Each row of a before or after table is a point. The points were changed in one or more steps. Then noise was added and the rows were shuffled. The steps act on columns, c1 being the first. Write out the steps. A step turns or swaps two columns, mirrors them in a line or flattens them onto one, adds a multiple of one to another, or multiplies or shifts one. Angles are multiples of 10 degrees, from the lower column toward the higher: turns from -170 to 170, lines from 10 to 170 but not 90. Use the fewest steps. Two steps may share a column if one is a turn and the other turns, adds or multiplies; they go together, in the order done. Otherwise the lowest column goes first.
In the rows, 128 means zero.

Before (8 x 2)
[[116  98]
 [131  80]
 [177 180]
 [ 86  50]
 [150 124]
 [156 159]
 [176 101]
 [114  97]]
After (8 x 2)
[[107 164]
 [178 117]
 [138 144]
 [155 105]
 [169 164]
 [ 97 189]
 [151 102]
 [190  64]]
Steps: turn c1 and c2 by 70 degrees

Before (12 x 4)
[[ 94 136 175 131]
 [164 152 111 103]
 [184  99 154 163]
 [208 166 168 115]
 [124 108 227 137]
 [119 187 101 137]
 [121  89 154 127]
 [173 124  80  91]
 [153 141 130 217]
 [183  98 154 124]
 [128 104 196 133]
 [172 140  88 162]]
After (12 x 4)
[[100 154  85 137]
 [163 104 178 155]
 [160 127 111  38]
 [158  72  98  98]
 [170 115 163  88]
 [158  73 101 133]
 [115 113  26 128]
 [214 118  91 153]
 [148 186 149 117]
 [106 101 108 135]
 [111 108  58 135]
 [169 133 153 148]]
Steps: turn c1 and c2 by -30 degrees; turn c3 and c4 by 170 degrees

Before (13 x 6)
[[111  75 155 126 148  63]
 [ 74 151  53  91 128 116]
 [ 60 187 114 187 119 144]
 [107  97  98 168 142  78]
 [ 87 121  90 199  86 113]
 [135 168  99 201 137 165]
 [128 122  76 199 161 116]
 [114 181 154 122 105  69]
 [148 106 135  90  98 147]
 [142 164  90 120 185 138]
 [ 82  78 138 120 189 152]
 [ 91  83  57 140 194 163]
 [142 112  88 114 153 109]]
After (13 x 6)
[[176 129  74  93 149 151]
 [137 160  96 200 121 117]
 [170  87 108 199 123 144]
 [ 98 136 124 203 167 153]
 [177 140 116 167  96 101]
 [127 150 109 116 111 101]
 [167 119 135 190 188 185]
 [111 184 111 119 163 131]
 [ 99  99 152  88 107 128]
 [145 191 158 120  81 177]
 [133 194  74 137  86 180]
 [176 107 174 122 180  95]
 [185 145 173 126  76  87]]
Steps: mirror c1 and c6 in the line at 110 degrees; swap c2 and c5; shift c3 by 20

Before (14 x 9)
[[136 147 133 101 135 146 121 138  82]
 [134 113 148 125 125 115  84 129  90]
 [157 118 148  93 143 136 155 154 249]
 [153 114 104 116 165 136 157 106  80]
 [ 81 107 154 154 157 118  96 127 117]
 [153 119 137 181 190 116 149 141 130]
 [124 132  92 137 153 118 164 103 132]
 [115 143 136 145 125  79  71 137 124]
 [103 116 145 118 173 147 124  61 102]
 [104 104  91 145 128  89 114 147 148]
 [162 109 152 114 116 117 137 131 133]
 [140 119  51 116 134 140  51 125  85]
 [127 122 147  90 171  88 148 105  95]
 [152 113  86  99 167 140 151 128  81]]
After (14 x 9)
[[ 51 125 143 118 174 147 126 131 103]
 [127 111  49 117 139 141  55 122  86]
 [114 122 152 155 156 120  97 175 117]
 [146 112 138 181 192 115 149 113 132]
 [113 105 106 116 162 137 158 103  81]
 [134 108  87  99 166 138 152 111  82]
 [142 142 131 101 133 145 119 119  83]
 [106 123 146  87 167  89 144 126  92]
 [134 150 135 143 124  79  69 140 124]
 [105 134  91 139 151 116 165 122 129]
 [142  97 152 117 116 117 137 104 132]
 [158 112 151  91 144 135 155 117 248]
 [130 111 147 124 128 113  86 129  91]
 [136 120  92 146 130  91 116 159 149]]
Steps: turn c1 and c2 by -20 degrees; turn c1 and c8 by -70 degrees
